Each row is a point. Each copy is the shape, with its points in the same order, turned, moved and blurred by noise. Say if it was mirrored as well.

Shape:
[[-0.11  0.04  0.04]
 [-0.01  0.14  0.16]
 [-0.24  0.46  0.07]
 [-0.27  0.20 -0.38]
 [ 0.20  0.46  0.26]
 [-0.38 -0.19  0.12]
 [ 0.27  0.06  0.44]]
Copy 1 (7 x 3):
[[-0.13  0.21  0.11]
 [-0.04  0.36  0.00]
 [ 0.28  0.43  0.23]
 [ 0.19 -0.08  0.33]
 [ 0.23  0.51 -0.24]
 [-0.36  0.23  0.38]
 [-0.20  0.54 -0.34]]
Copy 1 is: mirrored
Copy 2 (7 x 3):
[[-0.19  0.12  0.13]
 [-0.10  0.11  0.29]
 [-0.18  0.54  0.25]
 [-0.20  0.36 -0.31]
 [ 0.28  0.37  0.43]
 [-0.50 -0.10  0.13]
 [ 0.17 -0.02  0.49]]
Copy 2 is: only turned

Shape (10 x 6):
[[ 0.34 -0.15  0.03 -0.64 -0.26  0.21]
 [-0.47  0.27  0.21  0.40 -0.09  0.02]
 [-0.41 -0.15  0.25  0.15  0.11 -0.12]
 [-0.46 -0.05 -0.03  0.17  0.12 -0.01]
 [-0.10  0.04  0.41  0.29 -0.10  0.30]
 [ 0.16  0.32  0.08 -0.36  0.29 -0.18]
 [-0.04  0.21 -0.47  0.23 -0.22 -0.25]
 [-0.35  0.26 -0.65 -0.13  0.23  0.22]
 [-0.53  0.14 -0.35 -0.24  0.06  0.00]
 [ 0.12  0.25 -0.20 -0.14  0.38 -0.33]]
Copy 1:
[[ 0.65  0.16  0.08 -0.64  0.13 -0.14]
 [-0.34  0.25  0.00  0.38 -0.17 -0.13]
 [-0.30 -0.13  0.10  0.05 -0.08 -0.34]
 [-0.27 -0.08 -0.09  0.08  0.19 -0.22]
 [ 0.18  0.25  0.20  0.37 -0.20 -0.24]
 [-0.03  0.01  0.18 -0.49  0.27  0.36]
 [-0.01 -0.12 -0.60 -0.02  0.00  0.16]
 [-0.10  0.04 -0.46 -0.14  0.78 -0.01]
 [-0.23  0.12 -0.33 -0.27  0.49 -0.26]
 [-0.16 -0.25 -0.01 -0.37  0.30  0.40]]
Copy 1 is: mirrored
Copy 2:
[[ 0.55 -0.54 -0.05 -0.14 -0.07  0.45]
 [-0.30  0.49 -0.02  0.03 -0.09  0.10]
 [-0.23  0.07  0.16 -0.14  0.05 -0.13]
 [-0.33  0.12 -0.09 -0.13  0.14 -0.11]
 [-0.14  0.13  0.15  0.36  0.02  0.26]
 [ 0.61  0.17  0.07 -0.33  0.25  0.09]
 [ 0.11  0.21 -0.64 -0.13 -0.27 -0.17]
 [-0.07  0.07 -0.74 -0.34  0.40  0.16]
 [-0.13  0.05 -0.36 -0.53  0.15  0.09]
 [ 0.54  0.23 -0.24 -0.34  0.23 -0.24]]
Copy 2 is: only turned

Shape (14 x 9):
[[ 0.21  0.08  0.07  0.06 -0.67  0.29  0.02  0.01 -0.16]
 [-0.21  0.30 -0.14 -0.32  0.34 -0.33  0.03 -0.17 -0.23]
 [ 0.00  0.02  0.24 -0.08 -0.42  0.14  0.23 -0.19  0.06]
 [-0.04  0.59  0.09  0.14  0.47 -0.12 -0.12 -0.50 -0.23]
 [ 0.04  0.27  0.09 -0.28 -0.37  0.57 -0.35 -0.23  0.29]
 [ 0.18 -0.21  0.10  0.18 -0.26  0.30 -0.08  0.14  0.16]
 [ 0.31 -0.16 -0.11 -0.16 -0.27  0.39  0.19  0.27 -0.29]
 [-0.40  0.37 -0.46  0.10  0.19 -0.17  0.01 -0.41  0.09]
 [ 0.33 -0.37  0.00 -0.08 -0.06 -0.61 -0.02  0.18  0.14]
 [-0.17  0.86 -0.21  0.03  0.30 -0.22  0.10  0.10  0.15]
 [ 0.31 -0.02  0.24 -0.06 -0.17  0.58  0.18 -0.08  0.31]
 [-0.37  0.06  0.12 -0.06  0.37 -0.33  0.20 -0.24 -0.19]
 [ 0.05  0.39 -0.35 -0.15  0.21 -0.42  0.32 -0.43 -0.11]
 [ 0.17  0.01  0.37 -0.11 -0.33  0.21  0.00  0.22  0.20]]
Copy 1, 14 rows:
[[ 0.39 -0.01 -0.08 -0.04 -0.67  0.08  0.31  0.16 -0.23]
 [-0.28  0.50 -0.18 -0.11  0.22 -0.21 -0.23  0.17 -0.28]
 [ 0.11  0.17  0.04  0.03 -0.39  0.21  0.22  0.03  0.09]
 [-0.05  0.73  0.04  0.23  0.08 -0.06 -0.29 -0.19 -0.62]
 [ 0.24 -0.08  0.08  0.00 -0.61 -0.21 -0.11 -0.48  0.05]
 [ 0.53 -0.21  0.04  0.15 -0.20  0.11  0.21  0.05 -0.09]
 [ 0.47 -0.19 -0.18 -0.45 -0.26  0.05  0.10  0.23 -0.23]
 [-0.11  0.54 -0.53  0.31  0.17 -0.10 -0.10 -0.20 -0.21]
 [ 0.38  0.05  0.05  0.32  0.25 -0.11 -0.10  0.76  0.11]
 [ 0.00  0.76 -0.21  0.07  0.25 -0.62  0.24 -0.20 -0.27]
 [ 0.57 -0.03  0.16 -0.16 -0.21  0.27  0.18 -0.27  0.10]
 [-0.34  0.46 -0.05  0.06  0.35  0.20 -0.08  0.19 -0.26]
 [ 0.08  0.91 -0.40 -0.06  0.10 -0.07 -0.22  0.19 -0.11]
 [ 0.38 -0.12  0.28 -0.04 -0.25 -0.11  0.28  0.05  0.03]]
Copy 1 is: mirrored
Copy 2, 14 rows:
[[ 0.51  0.10  0.20  0.02 -0.21  0.14  0.08  0.35  0.41]
 [-0.12  0.12 -0.35 -0.14  0.42  0.37  0.02 -0.16 -0.34]
 [ 0.15 -0.02  0.10  0.00  0.03  0.20  0.26  0.03  0.48]
 [ 0.13  0.11 -0.18  0.48  0.47  0.52 -0.11 -0.51 -0.31]
 [ 0.05  0.17  0.19 -0.15 -0.22  0.47 -0.40 -0.09  0.55]
 [ 0.12  0.07  0.31  0.01 -0.28 -0.21 -0.05  0.02  0.25]
 [ 0.35  0.19  0.13 -0.34 -0.49  0.02  0.25  0.13  0.01]
 [-0.16 -0.11 -0.66  0.21  0.26  0.26 -0.20 -0.18 -0.05]
 [ 0.04  0.20  0.00 -0.28  0.51 -0.56  0.07  0.12 -0.02]
 [-0.38  0.42 -0.28  0.46  0.26  0.48 -0.05  0.03 -0.24]
 [ 0.09  0.19  0.30 -0.05 -0.39  0.11  0.13 -0.34  0.46]
 [-0.07 -0.29 -0.15  0.04  0.45  0.15  0.25 -0.28 -0.28]
 [ 0.07  0.28 -0.70  0.12  0.42  0.26  0.28 -0.22 -0.11]
 [-0.01  0.16  0.47 -0.11 -0.09  0.08  0.11  0.12  0.30]]
Copy 2 is: mirrored
Copy 3 (14 x 9):
[[-0.25  0.15  0.06 -0.19 -0.24  0.06  0.13 -0.28 -0.34]
 [ 0.31  0.15 -0.11  0.13  0.02  0.08 -0.36  0.72  0.12]
 [-0.08  0.10  0.23  0.00 -0.29 -0.11  0.21  0.03 -0.05]
 [ 0.56  0.36 -0.06  0.49  0.34  0.03 -0.40  0.34 -0.17]
 [ 0.19  0.18  0.20  0.04 -0.19  0.48  0.03 -0.41  0.26]
 [-0.29 -0.16 -0.07  0.05 -0.04 -0.08  0.00 -0.31  0.04]
 [-0.19 -0.35 -0.29 -0.19 -0.19  0.21  0.18  0.04 -0.28]
 [ 0.10  0.51 -0.26  0.50 -0.29  0.04 -0.49  0.43  0.14]
 [-0.05 -0.07 -0.32 -0.42  0.05 -0.62 -0.21  0.28  0.26]
 [-0.02  0.72 -0.27  0.40  0.21  0.16 -0.07  0.54  0.16]
 [ 0.07 -0.20 -0.02  0.23 -0.11  0.04  0.46 -0.25  0.08]
 [ 0.14 -0.04  0.12  0.35  0.04 -0.26 -0.40  0.73 -0.11]
 [ 0.43  0.45 -0.32  0.17 -0.24 -0.17 -0.14  0.68 -0.08]
 [-0.23 -0.10  0.17 -0.09  0.07  0.04  0.28 -0.14  0.15]]
Copy 3 is: mirrored
Copy 4 (14 x 9):
[[ 0.23 -0.16 -0.13 -0.52 -0.06  0.66 -0.28 -0.11 -0.18]
 [ 0.03  0.20  0.36  0.37 -0.03 -0.11 -0.03 -0.13 -0.36]
 [ 0.04 -0.34  0.15 -0.24  0.06  0.58 -0.02 -0.24 -0.10]
 [ 0.30  0.39  0.46  0.53  0.15  0.29 -0.40 -0.38 -0.11]
 [ 0.27 -0.07  0.14 -0.30 -0.52  0.48 -0.08 -0.39  0.40]
 [ 0.20 -0.26 -0.13 -0.35  0.15  0.38 -0.24  0.05  0.28]
 [ 0.43 -0.11 -0.21 -0.34  0.01  0.41  0.12  0.29 -0.19]
 [-0.18  0.41  0.04  0.28  0.17  0.01 -0.07 -0.60 -0.10]
 [ 0.13 -0.42  0.25 -0.31  0.40 -0.36 -0.30  0.13 -0.21]
 [-0.18  0.77  0.55  0.06  0.16  0.13 -0.12 -0.14 -0.08]
 [ 0.39 -0.25  0.13 -0.34  0.09  0.62  0.15 -0.11  0.39]
 [-0.13 -0.06  0.30  0.55  0.27  0.08 -0.04 -0.12 -0.28]
 [ 0.15  0.29  0.42  0.12  0.31 -0.06  0.03 -0.47 -0.54]
 [ 0.10 -0.31  0.23 -0.39 -0.04  0.49 -0.13  0.16  0.18]]
Copy 4 is: mirrored

Shape (17 x 12):
[[-0.08 -0.11 -0.37  0.05 -0.22  0.03  0.00  0.41  0.13  0.17  0.03 -0.19]
 [ 0.07  0.38 -0.37  0.00  0.23  0.09  0.12  0.23  0.10 -0.17  0.01 -0.12]
 [ 0.95 -0.30 -0.35  0.09 -0.22  0.09  0.17  0.12  0.03 -0.27  0.04 -0.06]
 [-0.07 -0.30 -0.26  0.18 -0.20  0.02  0.06  0.01 -0.31  0.10 -0.04 -0.23]
 [-0.02 -0.12  1.47  0.19 -0.19 -0.06  0.05  0.28  0.22 -0.14 -0.10 -0.09]
 [-0.16 -0.33 -0.35 -0.09 -0.05  0.12  0.20 -0.11  0.13  0.74  0.19  0.69]
 [-0.20  0.36  0.04  0.24 -0.11  0.06 -0.22  0.36 -1.06 -0.23 -0.03 -0.06]
 [-0.10 -0.32 -0.36  0.18 -0.21 -0.14  0.20 -0.03  0.17 -0.21  0.44 -0.14]
 [ 0.07 -0.26 -0.24 -0.19 -0.15 -0.77  0.09  0.24 -0.08 -0.15  0.34 -0.03]
 [-0.19 -0.26  0.51  0.06  0.04  0.07  0.20  0.33  0.07 -0.09  0.16 -0.29]
 [ 0.19 -0.15 -0.35 -0.01 -0.09 -0.21 -0.02 -0.25  0.05 -0.03 -0.07 -0.23]
 [-0.20  0.11  0.36  0.15 -0.04  0.02 -0.01  0.28  0.26 -0.08 -0.09 -0.01]
 [-0.12 -0.17 -0.35 -0.14  0.12  0.08  0.07  0.26 -0.82 -0.24  0.02  0.02]
 [ 0.03  0.37 -0.08  0.18 -0.19  0.10 -0.32 -0.08 -0.07  0.03  0.24 -0.20]
 [-0.20 -0.08 -0.25 -0.95 -0.17 -0.34 -0.06  0.30  0.19 -0.20  0.38  0.20]
 [-0.21 -0.28 -0.31  0.22 -0.25 -0.06  0.11  0.09  0.25 -0.32 -0.06 -0.03]
 [ 0.02 -0.09 -0.24  0.25  0.15  0.00 -0.45  0.17 -0.02 -0.17  0.11 -0.14]]
Copy 1 (17 x 12):
[[-0.04 -0.14 -0.14  0.20 -0.15  0.00 -0.17  0.51  0.34 -0.13  0.03  0.24]
 [ 0.03  0.38  0.00 -0.12  0.25  0.03 -0.31  0.48  0.16 -0.10 -0.05  0.00]
 [ 0.48  0.21 -0.47 -0.13 -0.16  0.40 -0.28 -0.10 -0.02 -0.54  0.06  0.42]
 [-0.09 -0.10 -0.26  0.28 -0.26  0.23  0.12  0.46 -0.05 -0.32  0.19  0.07]
 [ 0.69 -0.58  0.80  0.48 -0.41  0.18 -0.16 -0.20 -0.28  0.49 -0.21 -0.34]
 [-0.33  0.12 -0.52  0.41  0.05 -0.14  0.61 -0.02  0.33  0.35 -0.05  0.47]
 [ 0.07  0.10  0.33  0.02  0.03  0.14  0.02  1.06 -0.73 -0.02  0.47  0.27]
 [-0.16 -0.14 -0.10  0.15 -0.04  0.16 -0.06  0.12  0.43 -0.42  0.45 -0.01]
 [-0.11 -0.49 -0.08 -0.19  0.24 -0.19  0.07  0.09  0.05 -0.54  0.26  0.08]
 [ 0.19 -0.45  0.27  0.31 -0.05  0.39 -0.09  0.23  0.07  0.19 -0.01 -0.24]
 [-0.28  0.11 -0.27 -0.03 -0.24 -0.08 -0.13  0.08  0.01 -0.40  0.06 -0.12]
 [ 0.18 -0.08  0.40  0.36 -0.09 -0.02 -0.22  0.27  0.15  0.17 -0.11 -0.09]
 [-0.19  0.04 -0.03 -0.02  0.22  0.42  0.26  0.73 -0.45 -0.35  0.13  0.35]
 [-0.14  0.27  0.08  0.03 -0.28 -0.05 -0.39  0.34 -0.03  0.16  0.43  0.04]
 [-0.50 -0.31  0.39 -0.49  0.21 -0.09  0.18  0.06  0.40 -0.22 -0.15  0.45]
 [-0.10  0.03  0.13  0.47 -0.13  0.06 -0.07  0.28  0.38 -0.46  0.15  0.04]
 [-0.30  0.03 -0.09  0.32  0.09  0.04 -0.51  0.28 -0.11 -0.16  0.18  0.10]]
Copy 1 is: only turned
Copy 2, 17 rows:
[[ 0.07 -0.05 -0.22  0.36 -0.46  0.41 -0.01 -0.05 -0.07  0.00  0.11 -0.18]
 [ 0.18  0.29 -0.15  0.19 -0.08  0.12 -0.17  0.24  0.11  0.19  0.08 -0.13]
 [ 0.93 -0.26 -0.01  0.22 -0.48 -0.09 -0.02  0.04  0.03 -0.26 -0.19  0.19]
 [-0.10 -0.23 -0.18  0.38 -0.22  0.11  0.00 -0.06 -0.29 -0.32 -0.22 -0.02]
 [-0.04  0.38  0.80 -0.15 -0.21 -0.14  0.60 -0.75 -0.05 -0.76  0.14 -0.81]
 [-0.15 -0.26 -0.38  0.23 -0.16  0.22  0.53 -0.33 -0.34  0.03  0.62  0.63]
 [-0.27  0.47 -0.13  0.14 -0.07  0.17 -0.20  0.55 -0.43 -0.92 -0.21 -0.13]
 [-0.09 -0.32 -0.11  0.39 -0.57 -0.26 -0.04  0.00  0.18 -0.07  0.14 -0.08]
 [ 0.11 -0.32 -0.42 -0.27 -0.57 -0.34 -0.12  0.09 -0.20 -0.18  0.30 -0.33]
 [-0.12 -0.10  0.41  0.11 -0.19  0.00  0.33 -0.13 -0.05 -0.30  0.12 -0.55]
 [ 0.13 -0.12 -0.26  0.08 -0.25 -0.13 -0.17 -0.23 -0.08  0.02 -0.23  0.04]
 [-0.06  0.35  0.12  0.14 -0.19  0.17  0.19 -0.33  0.10 -0.29  0.20 -0.44]
 [-0.14 -0.14 -0.25 -0.02 -0.06  0.14  0.11  0.71 -0.28 -0.47 -0.19  0.07]
 [-0.12  0.37  0.08  0.26 -0.32  0.09 -0.42 -0.15 -0.16 -0.26  0.07  0.09]
 [-0.12 -0.02 -0.18 -0.64 -0.88  0.11  0.19  0.28 -0.12  0.26  0.32 -0.02]
 [-0.04 -0.09 -0.34  0.31 -0.48  0.01  0.13 -0.08  0.32 -0.17 -0.05 -0.18]
 [ 0.01 -0.07 -0.06  0.08 -0.18  0.28 -0.38 -0.03  0.19 -0.37  0.05 -0.06]]
Copy 2 is: mirrored
Copy 3, 17 rows:
[[-0.10  0.22  0.00  0.16 -0.04 -0.20  0.25  0.19  0.15  0.22 -0.05 -0.33]
 [ 0.25  0.14 -0.02  0.12  0.59 -0.17  0.09 -0.02  0.14  0.05 -0.09 -0.07]
 [ 0.39  0.04 -0.71  0.34 -0.05 -0.57 -0.32  0.17  0.33  0.26  0.11  0.10]
 [-0.04 -0.11 -0.14  0.21 -0.03 -0.04 -0.07  0.17 -0.21  0.43  0.17 -0.23]
 [ 0.06 -0.62  0.42  0.05 -0.86 -0.19 -0.01 -0.45 -0.12 -0.42 -0.74  0.59]
 [-0.39  0.28 -0.17 -0.37 -0.10  0.23  0.43  0.16  0.42  0.59  0.27  0.16]
 [ 0.36 -0.02  0.48  0.39  0.21  0.53 -0.45  0.56 -0.47 -0.03 -0.11  0.03]
 [-0.16  0.12 -0.06  0.23  0.03 -0.32  0.04 -0.14  0.05  0.00  0.64 -0.09]
 [-0.38  0.05  0.02 -0.21  0.12 -0.65 -0.30  0.30 -0.14 -0.18  0.33  0.02]
 [ 0.03 -0.48  0.32  0.03 -0.22 -0.17  0.23 -0.17  0.03 -0.06 -0.10  0.07]
 [-0.21  0.08 -0.42  0.11  0.18 -0.23 -0.25 -0.17 -0.05  0.32 -0.06 -0.21]
 [-0.04 -0.03  0.17  0.10 -0.13 -0.15  0.27 -0.22  0.02 -0.21 -0.47  0.14]
 [ 0.21 -0.24  0.00 -0.03  0.29  0.29 -0.24  0.60 -0.15  0.13  0.21 -0.28]
 [ 0.00  0.39  0.26  0.33  0.08  0.00 -0.28 -0.23  0.06  0.24 -0.15 -0.02]
 [-0.20  0.33  0.01 -0.83  0.02 -0.39 -0.16  0.22  0.28 -0.33  0.05 -0.34]
 [-0.22  0.12 -0.31  0.25 -0.03 -0.12  0.24 -0.06 -0.04 -0.16  0.12 -0.25]
 [-0.19 -0.03  0.03  0.48  0.25 -0.07 -0.24  0.16  0.32  0.05 -0.11 -0.11]]
Copy 3 is: only turned
